Every row gives one point. The points of each table are mixes of a few directions, plus a little noise. Count the directions of each table, and those that both share. Where both have some left over, give the other angles between the two spaces (their principal angles), to ten degrees, smallest first.

First, 7 rows:
[[ 1.4  1.3]
 [-2.8 -2.7]
 [ 0.6  0.6]
 [-3.9 -3.7]
 [-2.3 -2.3]
 [-1.9 -1.9]
 [ 8.9  8.6]]
Second, 6 rows:
[[ 3.5  3.4]
 [-4.5 -4.3]
 [ 5.4  5.3]
 [-4.4 -4.2]
 [ 2.8  2.7]
 [-2.9 -2.8]]
Directions: first 1, second 1, shared 1

First:
[[-0.4  1.1  0.0]
 [ 3.0 -6.4  0.0]
 [-3.1  6.6  0.0]
 [-0.7  1.4  0.0]
 [-3.3  7.0  0.0]
 [ 4.5 -9.8 -0.1]]
Second:
[[ 2.4 -0.2 -0.6]
 [ 2.1 -0.4 -0.5]
 [-8.5 -2.0  2.5]
 [ 5.1  4.7 -1.9]
 [-8.3 -1.8  2.4]
 [ 7.3 -0.3 -1.9]]
Directions: first 1, second 2, shared 1

First (7 x 4):
[[-3.0 -8.1  8.6  1.1]
 [-2.1 -3.0  6.7  1.1]
 [ 0.3  1.8 -7.2 -0.5]
 [-1.9  5.8  4.6  1.6]
 [ 2.2  1.6 -6.1 -1.2]
 [-1.1  0.3 -2.8  0.3]
 [ 5.6  1.5 -3.9 -2.4]]
Second, 5 rows:
[[-0.9  0.5 -2.6  1.3]
 [-2.9  0.3 -9.6  6.0]
 [ 1.4  2.7  7.6 -7.3]
 [ 0.4  0.9  2.0 -2.1]
 [ 2.0 -4.5  2.6  2.0]]
Directions: first 3, second 2, shared 1; angles 50

First:
[[  3.0  -0.9   0.9   6.0  -3.1  -2.6]
 [ -0.3  -4.2  -1.6   0.6   1.7   2.0]
 [  0.9   7.5  -0.5   2.4 -10.3   4.4]
 [ -4.1   4.7   2.2 -10.7   7.1  -3.1]
 [  3.0  -0.3   2.8   4.4   0.1  -7.1]
 [ -0.9  -3.2  -1.3  -1.1   2.6   1.9]
 [ -1.6  -3.6  -2.5  -1.6   2.0   4.5]]
Second:
[[ 3.4 -2.5  2.0  8.2 -1.7  7.4]
 [-1.7  3.2 -1.4 -4.7 -1.4 -6.4]
 [-1.8  3.4 -2.5 -4.0 -3.3 -4.4]
 [ 2.9 -2.5  4.5  5.9  3.4  5.6]
 [-1.8 -5.0 -4.7 -1.6  0.4  1.9]
 [-3.6  6.2 -0.6 -8.8  0.3 -3.6]
 [ 2.6 -2.9  2.8  4.9  2.3 -0.5]]
Directions: first 3, second 4, shared 3

First (7 x 8):
[[-1.4 -0.8 -7.8 -1.3 -8.4 -7.9 -1.8  3.3]
 [ 2.0  1.2 11.0  1.8 11.9 11.2  2.6 -4.7]
 [ 0.6  0.3  2.8  0.5  3.0  2.8  0.7 -1.1]
 [-0.4 -0.3 -2.3 -0.3 -2.5 -2.3 -0.5  1.0]
 [ 0.6  0.3  3.0  0.5  3.4  3.1  0.8 -1.3]
 [ 0.0  0.0 -0.1 -0.1 -0.1 -0.1  0.0  0.0]
 [-1.2 -0.7 -6.7 -1.1 -7.3 -6.8 -1.6  2.9]]
Second:
[[-4.8  2.3 -2.2  1.0 -4.3  5.8 -2.3 -2.9]
 [ 6.4 -1.0  3.1 -3.5  2.8 -3.8  1.9  3.1]
 [ 1.6  3.9  1.2 -5.1 -4.9  6.8 -1.6 -0.5]
 [-6.4 -4.1 -3.5  8.8  4.2 -5.8  0.8 -1.5]
 [ 9.0 -0.3  4.5 -6.1  2.5 -3.4  2.2  4.0]
 [-8.4 -1.8 -4.3  7.7  0.5 -0.8 -0.9 -3.0]
 [-1.9 -3.2 -1.2  4.6  3.9 -5.5  1.2  0.2]
 [ 3.7 -0.2  1.8 -2.3  1.2 -1.6  1.0  1.7]
 [ 0.7  4.5  0.8 -5.2 -5.9  8.3 -2.2 -1.2]]
Directions: first 1, second 2, shared 0; angles 80

First:
[[ 2.3  0.7  1.6 -5.9 -6.9  1.4 -1.6 -6.6  4.2]
 [-0.3  2.1  0.7  2.2  8.3  0.5  1.1  6.3 -6.8]
 [-1.3 -5.1 -4.0  4.2 -5.2 -3.9  0.1 -3.1  6.8]
 [-5.7  1.2  2.0  0.2  0.6  4.0  1.0  4.3 -2.4]
 [ 2.8  1.2  1.5 -5.1 -4.4  1.1 -1.4 -5.1  2.4]
 [-2.8  3.3  2.4  0.8  7.6  3.3  1.3  7.5 -7.7]
 [-1.4  1.4  3.0 -6.2 -7.7  4.1 -1.2 -4.7  3.5]
 [ 2.0  2.4  2.3 -4.6 -1.2  2.1 -0.9 -2.1 -0.7]
 [ 2.0 -2.5 -3.5  5.4  4.1 -4.7  0.6  1.7 -0.3]
 [ 2.6 -4.8 -6.1  8.9  4.8 -7.9  1.0  1.7  1.1]]
Second, 9 rows:
[[-9.9 -1.1  5.4  2.4 -4.4  2.2  4.9  6.7  1.6]
 [ 7.3 -2.6 -0.7  0.6 -0.3 -0.6 -5.5 -0.9 -3.8]
 [-0.2  6.4 -7.6 -6.6  9.2  0.7  3.3 -4.6  0.5]
 [ 4.1  1.2  0.9  4.2  1.8 -0.5 -6.5 -3.1 -1.4]
 [ 7.8 -3.5  1.9 -0.2 -1.7 -1.4 -3.3  1.5 -4.4]
 [-3.1 -4.3 -3.2  3.0 -4.9  1.9 -3.9 -1.1  1.8]
 [ 3.9  0.8  1.8 -2.9  0.9 -2.7  3.3  0.4 -0.1]
 [-5.0 -0.2  6.9  2.5 -2.2  1.5  2.6  6.6 -1.5]
 [-4.9  3.2 -5.6 -2.9  1.7 -1.1  5.0 -5.4  7.3]]
Directions: first 3, second 5, shared 2; angles 80

First:
[[ 1.5 -5.5 -3.3  0.3  6.6 -2.6  1.0 -9.0  0.3 -1.6 -1.2 -1.7]
 [-3.4 10.1  4.2 -0.4 -4.4  5.5 -5.4 15.6 -5.3 -6.0 -2.7  2.9]
 [ 1.4 -1.4 -1.3 -3.0  3.3 -0.5 -0.3 -2.3 -3.9 -2.4  3.2  5.6]
 [ 0.4  1.2  1.0 -1.9 -2.6  0.6  0.3  2.2 -1.1  1.5  3.7  4.1]
 [-1.2  1.6  2.2  3.4 -7.8  0.1  2.2  3.0  6.9  7.3 -1.1 -6.1]
 [-1.4  2.3  2.1  2.9 -6.3  0.6  1.1  3.8  5.1  4.9 -1.7 -5.1]
 [ 1.8 -3.7 -2.1 -1.8  4.2 -1.8  0.9 -6.0 -1.5 -0.8  2.2  2.5]
 [ 0.9 -4.3 -3.0  0.6  6.8 -2.0  0.1 -7.2 -0.5 -3.0 -2.4 -2.2]]
Second:
[[  5.3   0.6  -2.0  -4.7  -2.0  -2.9  -0.7  -3.4   3.8  -1.8  -2.9  -6.3]
 [ -6.8  -0.8   2.5   6.0   2.4   3.7   0.8   4.3  -4.8   2.3   3.6   8.0]
 [-10.9  -1.2   4.1   9.5   3.9   5.9   1.3   6.9  -7.7   3.7   5.8  12.8]
 [ -4.6  -0.5   1.7   4.1   1.7   2.5   0.6   2.9  -3.3   1.6   2.5   5.5]
 [  4.6   0.5  -1.7  -4.0  -1.6  -2.5  -0.6  -2.9   3.3  -1.6  -2.4  -5.4]
 [  8.3   0.9  -3.1  -7.2  -3.0  -4.5  -1.0  -5.3   5.9  -2.8  -4.4  -9.8]
 [ -0.7  -0.1   0.3   0.6   0.2   0.4   0.1   0.4  -0.5   0.2   0.4   0.8]
 [ -5.4  -0.6   2.0   4.7   2.0   3.0   0.6   3.5  -3.9   1.9   2.9   6.4]
 [  2.7   0.3  -1.0  -2.4  -1.0  -1.5  -0.3  -1.7   1.9  -0.9  -1.5  -3.2]
 [ -0.7  -0.1   0.2   0.6   0.3   0.4   0.1   0.4  -0.5   0.3   0.3   0.8]
 [  8.2   0.9  -3.1  -7.2  -3.0  -4.5  -1.0  -5.2   5.8  -2.8  -4.4  -9.6]]
Directions: first 3, second 1, shared 0; angles 60

First (8 x 14):
[[  1.1  -6.5   1.5  -4.2   4.8  -3.4   0.1  -0.1   0.5   5.0   2.4  -2.4
    0.9  -3.0]
 [ -0.9   5.3  -1.2   3.5  -4.0   2.8   0.0   0.0  -0.4  -4.1  -2.0   1.9
   -0.7   2.5]
 [  0.2  -1.3   0.3  -0.8   1.0  -0.7   0.0   0.0   0.1   1.0   0.5  -0.5
    0.2  -0.6]
 [ -0.4   2.4  -0.5   1.5  -1.8   1.3   0.0   0.0  -0.2  -1.9  -0.9   0.9
   -0.3   1.1]
 [  1.9 -10.8   2.5  -7.0   8.1  -5.7   0.1  -0.1   0.8   8.4   4.1  -4.0
    1.4  -5.1]
 [  1.6  -9.1   2.1  -5.8   6.9  -4.8   0.1  -0.1   0.7   7.1   3.4  -3.3
    1.2  -4.3]
 [ -2.4  13.8  -3.2   8.9 -10.4   7.3  -0.1   0.1  -1.1 -10.7  -5.2   5.1
   -1.8   6.5]
 [ -1.1   6.1  -1.4   4.0  -4.6   3.3  -0.1   0.0  -0.5  -4.8  -2.3   2.2
   -0.8   2.8]]
Second (9 x 14):
[[  0.9  10.0   0.9  -7.2   5.0   5.6   2.7  -7.8   5.9  -2.8  -1.9  -1.7
    5.6   2.1]
 [  0.6   6.4   0.6  -4.6   3.1   3.6   1.7  -5.0   3.8  -1.8  -1.2  -1.0
    3.7   1.4]
 [ -1.7 -17.9  -1.6  13.0  -9.0 -10.0  -4.9  14.0 -10.7   5.0   3.5   2.9
   -9.9  -3.8]
 [  0.2   2.9   0.3  -2.1   1.4   1.6   0.9  -2.2   1.8  -0.8  -0.5  -0.5
    1.6   0.6]
 [ -0.3  -3.5  -0.4   2.6  -1.7  -2.0  -0.9   2.8  -2.1   1.0   0.6   0.6
   -1.9  -0.7]
 [  0.1   0.9   0.0  -0.6   0.4   0.5   0.2  -0.7   0.5  -0.3  -0.2  -0.2
    0.5   0.2]
 [ -0.5  -4.9  -0.4   3.6  -2.4  -2.8  -1.4   3.8  -2.9   1.3   0.9   0.8
   -2.7  -1.1]
 [  0.0   0.3   0.0  -0.2   0.1   0.2   0.1  -0.2   0.2  -0.1   0.0   0.0
    0.1   0.1]
 [  0.6   5.8   0.5  -4.3   2.9   3.3   1.6  -4.6   3.5  -1.7  -1.2  -0.9
    3.3   1.3]]
Directions: first 1, second 1, shared 0; angles 80

First (8 x 18):
[[-3.5 -4.5  2.0 -0.5 -3.3 -1.2  1.6 -2.5 -0.6  1.9  2.0  2.4 -0.7  1.0
  -0.4  0.8 -0.5 -1.0]
 [-7.3 -4.9  2.6  1.6 -5.0 -4.2  2.3 -0.5 -0.2  2.7  0.8  2.2 -3.4  3.2
   0.3  2.5  3.6 -3.0]
 [ 9.1 13.2 -7.1  2.0  5.3  7.3 -3.8 10.2  5.0 -5.3 -6.9 -7.4 -0.9 -3.1
  -0.7 -2.7 -5.4 -3.3]
 [ 0.3  0.5 -0.9  0.1 -3.8  4.1  1.0  2.8  3.6  0.3  2.2 -0.8 -2.0 -2.8
  -2.7  0.0 -6.5 -5.2]
 [ 7.3  2.4  0.8 -0.1  5.9 -2.5  2.1 -1.4  0.3 -1.7  1.0  3.4  8.8 -6.3
   3.8 -0.1  5.1 10.7]
 [ 2.4  2.5 -1.0 -2.1  2.4  5.0 -4.1 -1.9 -3.8 -2.3  6.7 -6.5 -1.4 -3.5
  -5.8 -0.7 -3.4 -1.2]
 [-2.1 -7.4  2.6 -2.9 -0.9 -3.0  1.7 -6.6 -2.1  3.1 -1.8  6.5  3.4  4.4
   3.3 -1.1  0.0  4.4]
 [-6.2 -1.8  1.0  1.9 -0.8 -5.4 -0.5 -0.1 -2.4  1.0 -4.3  0.0 -3.7  6.9
   2.2  1.5  7.0 -1.1]]
Second (9 x 18):
[[  2.4  -1.2   0.7   2.1   5.7  -0.8   4.9  -0.2  -1.0   0.3   0.2   2.4
   -1.9  -0.7  -2.2  -3.5  -0.4  -2.6]
 [ -2.4   5.6   1.5  -8.5   3.3   2.9   7.2   4.6  -1.9  -0.5   5.5   3.1
    5.9   7.5   1.3  -2.5   0.7   5.6]
 [  3.0  -6.0  -1.3   9.0  -2.9  -4.0  -7.5  -5.5   2.0   0.8  -6.4  -3.0
   -6.6  -8.2  -2.0   2.2  -0.4  -7.0]
 [ -3.4   5.7   1.1  -9.1  -1.0   1.8   2.2   3.3  -0.9  -0.1   3.6   0.9
    6.0   6.3   1.9   0.3   1.4   5.4]
 [  3.4   1.5   2.8  -2.7  10.6  -2.8  10.3   0.0  -2.4   1.4   0.9   5.3
   -0.3   1.9  -4.6  -6.7   1.3  -4.5]
 [  0.4  -5.7  -3.1   9.9  -4.0   2.9  -5.1  -0.5   1.6  -1.6  -0.9  -3.0
   -4.1  -4.8   2.2   2.7  -3.4   0.9]
 [ -3.3  -1.0  -2.3   1.2 -12.4   0.2 -13.1  -1.9   2.9  -0.5  -3.1  -6.2
    0.2  -2.9   3.7   7.9   0.2   2.2]
 [ -1.4   3.6   1.2  -5.8   1.3   0.6   3.1   2.0  -0.9   0.1   2.3   1.4
    3.5   4.1   0.3  -1.0   1.1   2.4]
 [  1.2  -2.5  -0.6   3.9  -0.6  -1.1  -2.2  -1.7   0.7   0.1  -2.0  -0.9
   -2.6  -3.0  -0.7   0.5  -0.5  -2.4]]
Directions: first 5, second 3, shared 0; angles 70, 70, 90

First, 11 rows:
[[ -0.1   0.0   0.2   0.0   0.3  -0.3   0.2   0.2   0.1  -0.5   0.5   0.3
    0.5  -0.9   0.1  -0.1   0.4   0.4   0.4   0.5]
 [  0.0   0.3   0.6   0.2   0.6  -0.9   0.5   0.3   0.3  -1.4   1.4   0.7
    1.1  -2.3   0.3  -0.4   1.0   0.9   1.1   1.2]
 [ -0.1  -0.2  -0.7  -0.1  -0.7   1.0  -0.4  -0.4  -0.5   1.6  -1.6  -0.8
   -1.4   2.7  -0.2   0.4  -1.2  -1.3  -1.3  -1.4]
 [  0.2   0.9   2.0   0.3   2.0  -2.7   1.4   1.1   1.1  -4.5   4.3   2.2
    3.8  -7.4   0.5  -1.3   3.3   3.1   3.6   4.0]
 [  0.0   0.4   1.0   0.1   1.1  -1.4   0.8   0.6   0.6  -2.3   2.3   1.1
    2.0  -3.8   0.2  -0.6   1.8   1.6   1.9   2.0]
 [ -0.4  -2.0  -4.2  -0.5  -4.2   6.1  -3.1  -2.5  -2.5   9.8  -9.4  -4.9
   -8.3  16.0  -1.1   2.6  -7.3  -6.9  -7.9  -8.6]
 [  0.4   2.2   4.8   0.6   4.8  -6.9   3.4   2.9   2.7 -11.2  10.7   5.6
    9.3 -18.1   1.3  -2.9   8.2   7.9   8.9   9.8]
 [ -0.2  -1.7  -3.8  -0.5  -3.8   5.4  -2.8  -2.3  -2.2   8.6  -8.3  -4.3
   -7.3  14.3  -1.0   2.3  -6.5  -6.0  -7.1  -7.5]
 [  0.0  -0.3  -0.6  -0.1  -0.7   1.1  -0.5  -0.5  -0.3   1.6  -1.5  -0.8
   -1.4   2.6  -0.2   0.4  -1.2  -1.2  -1.3  -1.5]
 [  0.0  -0.8  -1.6  -0.2  -1.7   2.5  -1.3  -1.0  -1.0   3.9  -3.8  -1.9
   -3.3   6.3  -0.4   1.0  -2.9  -2.8  -3.2  -3.5]
 [  0.1   1.1   2.5   0.4   2.5  -3.6   1.8   1.5   1.5  -5.8   5.5   2.9
    4.8  -9.4   0.7  -1.5   4.4   4.1   4.8   5.1]]
Second (11 x 20):
[[  2.6   2.7   2.1  -1.2   0.1  -6.0   0.8   3.0  -1.7  -7.3   2.2   1.9
    4.2  -7.7   0.0  -0.6   3.5  -0.1   1.4   0.2]
 [  3.4  -1.7   1.2  -4.7   3.4  -0.6   3.9  -2.0   3.2  -0.5  -7.9  -3.8
   -1.6  -5.2   1.4  -0.8  10.2   1.7  -8.6   0.1]
 [ -0.4   5.7   3.0   2.2   2.3  -0.1   0.3  -1.5   1.5   0.2   5.2   1.9
   -1.0  -5.3   3.2   5.1   7.9   4.6   6.1   1.6]
 [ -2.4  -2.9  -0.2  -1.8   4.3   6.0  -0.6  -2.3   1.6   5.4  -4.4  -3.2
   -4.2   0.6   4.3  -0.5   0.4   4.5   1.3   1.7]
 [  1.4  -1.2  -0.9   2.3   0.2   4.5   0.0  -7.6  10.3   2.6  -7.4  -0.1
   -2.0  -5.3   0.6  -5.4   6.9   1.8  -7.1  -0.1]
 [ -0.2   1.4   1.4  -0.3   2.1  -0.1  -1.3   0.5  -0.1  -1.9   0.4   0.7
    0.6  -5.6   3.2  -0.8   1.6   2.9   4.5   0.9]
 [ -0.7  -2.1   0.3  -0.5  -0.3  -3.8   3.8   3.5  -2.1  -2.7   7.0   1.2
    4.2   2.5  -4.5   1.1  -2.0  -0.7   0.2   4.4]
 [ -1.3  -1.5  -2.7  -2.5  -4.0  -0.9  -3.6   6.3 -11.2   1.4  -0.6  -2.2
   -1.3  13.5  -1.7   2.4 -15.1  -7.3   1.6  -5.8]
 [  0.2   1.9  -1.9  -1.4  -4.3  -0.9  -5.1   4.5  -9.6   0.9  -2.5  -1.6
   -2.5   9.5   0.3   2.9 -11.0  -7.0   1.7  -8.3]
 [ -1.8  -2.8  -2.6   4.8  -3.0   2.9  -3.1  -2.7   5.1   0.1   0.3   3.4
    2.4  -0.2  -2.3  -7.5  -7.0  -0.9   0.6   1.2]
 [ -0.7   0.6   0.5   2.9  -0.7  -1.0   4.9  -1.6   3.1   1.6   7.7   1.9
    1.2   3.2  -4.8   4.3   4.7   0.6  -1.8   4.2]]
Directions: first 1, second 6, shared 1

First:
[[ -5.2  -4.0  -0.1   1.1   1.0  -4.2   4.0   1.7  -2.2  -6.1  -1.1  -1.7
   -3.6   1.8   0.8  -6.1   0.9  -2.6  -0.7  -0.9  -0.2  -1.8  -1.1  -2.0]
 [ -4.4   3.5   1.8  -1.7  -2.2  -4.4  -2.7  -6.7  -3.1  -3.8   5.8  -1.2
   -2.9  -2.5   2.1  -6.0   2.9   3.2  -0.7  -1.4   0.8   0.3  -1.2   1.9]
 [  8.2   4.7   3.2  -2.6  -3.5   4.0  -1.5   0.8  -2.1   4.6  -6.4   2.3
    6.6  -3.3 -11.8   4.0   0.8  -0.9   2.4   3.7  -2.9  -4.7  -2.6   3.3]
 [ -0.6   0.8  -2.7   0.9   1.7   1.7  -3.5  -2.6   4.6   3.5   6.6   0.2
   -1.3   0.7   9.0   4.2  -1.9   3.9  -1.1  -2.1   2.7   6.3   3.5  -0.4]
 [  8.4  10.4   4.3  -4.6  -5.7   3.9  -7.0  -6.0  -2.2   6.5  -0.1   2.6
    6.7  -6.4  -9.2   4.4   2.2   4.0   2.2   2.9  -1.7  -2.2  -2.2   6.2]
 [ -3.8  -4.8  -3.2   2.6   3.5  -0.8   2.1   2.3   3.1  -1.3   2.2  -1.0
   -3.4   3.5   7.6   0.0  -2.0  -0.6  -1.4  -2.1   1.8   3.4   2.5  -3.2]
 [ -5.8  -1.6   0.9   0.0  -0.3  -5.2   2.1  -1.4  -3.4  -6.5   1.2  -1.8
   -3.9   0.2   0.8  -7.5   2.1  -0.9  -0.8  -1.1   0.0  -1.7  -1.6  -0.6]
 [  3.1  -9.0  -4.3   4.3   5.4   4.9   6.5  11.9   5.4   3.1  -8.1   0.8
    1.7   6.0   0.6   6.9  -5.1  -6.1   0.2   0.9  -0.5   0.5   2.5  -5.1]]
Second (8 x 24):
[[-4.6  7.5 -2.4  1.1 -5.6 -0.5 -2.9 -8.1 -1.1 -1.6 -0.5 -3.3 -5.2  1.2
   6.0 -5.5  0.9 -0.7 -0.5  0.4  2.0  1.2  3.2  6.0]
 [ 2.6  7.9  1.3 -3.6 -7.6 -0.7 -2.3 -3.6 -9.6 -6.5  2.0 -1.5 -0.2 -6.7
  -9.1 -5.7  5.1  6.6  3.6 -1.1 -1.5 -7.1 -2.2 -1.1]
 [-4.5 -6.7 -5.2  6.7  0.0 -0.8  6.5  3.4  1.2 -4.3 -6.8 -5.3 -6.7  6.0
   3.3 -2.7 -1.6 -7.3 -0.2  0.0  2.8 -0.2  3.5 -2.8]
 [ 1.5 -8.1  4.1  1.0  7.7  0.0  1.6  3.5  8.2  9.1 -3.6  3.7  5.6  3.4
  -0.2  7.6 -3.4 -7.4 -3.2  3.3 -0.4  4.7 -2.3  2.8]
 [ 2.1  9.1 -0.2 -4.1 -4.9  2.3 -2.9 -1.4 -5.3 -2.4  0.3  1.3  1.3 -3.1
  -2.7 -3.2  1.7  5.1  2.1 -0.2 -2.8 -4.3 -0.2  1.6]
 [-1.7 -1.4  5.5 -4.8  4.5 -3.8 -0.8  0.9 -0.8 -0.3  4.8  4.7  3.8 -2.2
  -0.9 -1.8  0.9  2.2 -1.9 -0.6 -3.2 -0.1 -4.9  0.1]
 [ 0.0 -4.3 -5.5  3.3  3.1  3.5  3.1  6.3  4.2  0.8 -2.2 -0.4 -1.6  4.7
   6.1  3.5 -3.8 -1.6 -0.1 -1.1  0.9  2.3  4.1 -4.0]
 [ 4.4 -4.1  2.3  0.3  2.9  0.1 -2.3 -0.9  3.2  5.1  5.7  0.8  3.4 -3.2
  -2.6  7.9  0.0  3.0 -0.1 -0.6  2.1  3.7 -1.3 -2.6]]
Directions: first 3, second 6, shared 3
